Each row is a point. Each copy is the shape, with its points in the same order, stretched, turned, moved and blurred by noise. Some copies are also mirrored. Which?

Shape:
[[-1.13  2.66  0.79]
 [ 0.19 -1.34 -0.94]
 [ 2.14 -0.47 -0.02]
 [ 0.68  0.52 -3.28]
 [-2.18  0.89 -1.30]
 [ 0.26 -0.19  2.55]
 [-0.06 -1.10  0.19]]
Copy 1, 7 rows:
[[-1.81  2.80 -0.30]
 [-0.42 -1.40 -0.93]
 [ 1.15 -0.13 -0.72]
 [ 0.13  0.05 -3.77]
 [-2.58  0.68 -1.79]
 [-0.23  0.69  1.76]
 [-0.33 -0.69 -0.36]]
Copy 1 is: only turned
Copy 2 (7 x 3):
[[-2.18 -0.35  1.11]
 [ 1.74 -0.13 -1.44]
 [ 2.23 -1.89 -0.36]
 [-0.26 -1.96 -3.45]
 [-1.69  0.92 -1.44]
 [ 1.49  0.13  2.12]
 [ 1.54  0.30 -0.47]]
Copy 2 is: mirrored
Copy 3 (7 x 3):
[[-1.94  1.80 -0.96]
 [ 1.58 -0.12  1.20]
 [ 1.79 -0.73 -0.99]
 [ 2.84  2.46  0.50]
 [-0.63  2.34  1.59]
 [-1.14 -1.78 -0.83]
 [ 0.65 -0.60  0.84]]
Copy 3 is: mirrored

Shape, 10 rows:
[[-1.57 -1.37 -0.23 -0.30 -0.12 -1.47]
 [-2.78  1.77  1.02 -0.16 -2.84 -0.92]
 [ 1.87 -0.03 -0.68 -0.66  0.43 -1.67]
 [-1.06 -0.94  0.38 -0.05 -1.91 -0.87]
 [-0.29  0.41  2.30  1.94  2.10  1.01]
 [ 0.39  1.32  2.25  2.06  1.24  0.66]
 [ 1.66 -0.55 -0.39 -1.83  0.08 -0.26]
 [ 0.42 -1.23  0.54 -1.66 -2.53 -1.37]
 [ 1.07 -1.40 -0.80  3.00  1.20  0.31]
 [-0.75 -1.56 -1.10  1.67  1.90  2.42]]
Copy 1 (10 x 6):
[[-1.33 -1.72 -0.40 -1.10 -0.60 -1.51]
 [-3.67  1.27  1.31 -0.18 -2.24 -0.14]
 [ 1.58 -1.31  1.94 -0.77  0.84 -1.14]
 [-1.30 -1.34  0.61 -0.64 -2.18 -0.45]
 [ 0.69  0.99 -1.79  2.86 -0.51 -1.85]
 [ 0.85  1.28 -0.27  3.26 -0.44 -1.33]
 [ 2.07 -0.70  0.96 -1.84 -0.20 -0.51]
 [ 0.09 -1.29  1.90 -2.03 -2.67 -0.70]
 [ 1.08 -2.79 -0.89  2.56  0.29  0.06]
 [ 0.73 -1.44 -3.39  1.22  0.38  0.82]]
Copy 1 is: mirrored
Copy 2 (10 x 6):
[[-2.25 -1.40 -0.41 -0.29  0.82 -1.27]
 [-4.20  0.87  3.09 -0.62 -0.46 -1.05]
 [ 0.80  0.43 -0.18 -1.11  1.63 -1.28]
 [-2.08 -1.34  1.56 -0.61  0.47 -0.43]
 [ 0.36  0.72 -0.43  2.22 -2.26 -0.44]
 [ 0.66  1.45  0.61  1.87 -1.67 -0.55]
 [ 0.53 -0.04 -0.56 -2.23  0.50 -0.25]
 [-1.15 -1.74  1.85 -2.47  0.67 -0.73]
 [ 1.08 -0.53 -0.65  2.59  1.48  0.62]
 [-0.59 -0.30 -2.48  1.86 -0.17  1.98]]
Copy 2 is: mirrored
Copy 3:
[[-0.90 -1.15  0.35  0.32 -1.00 -1.69]
 [-3.19  2.01  1.38  0.13 -3.08 -0.88]
 [ 2.01  0.67  0.70 -0.23  0.35 -1.41]
 [-0.59 -0.34  1.04  0.50 -2.70 -0.80]
 [-1.21 -0.18  2.69  3.00  1.74  0.89]
 [-0.68  1.15  2.74  3.05  1.20  0.72]
 [ 1.89  0.17  1.17 -1.28 -0.03 -0.15]
 [ 1.12  0.00  1.85 -1.01 -2.91 -1.31]
 [ 1.54 -0.71 -0.49  3.49  0.50  0.28]
 [-0.28 -1.92 -0.82  2.36  1.26  2.19]]
Copy 3 is: only turned
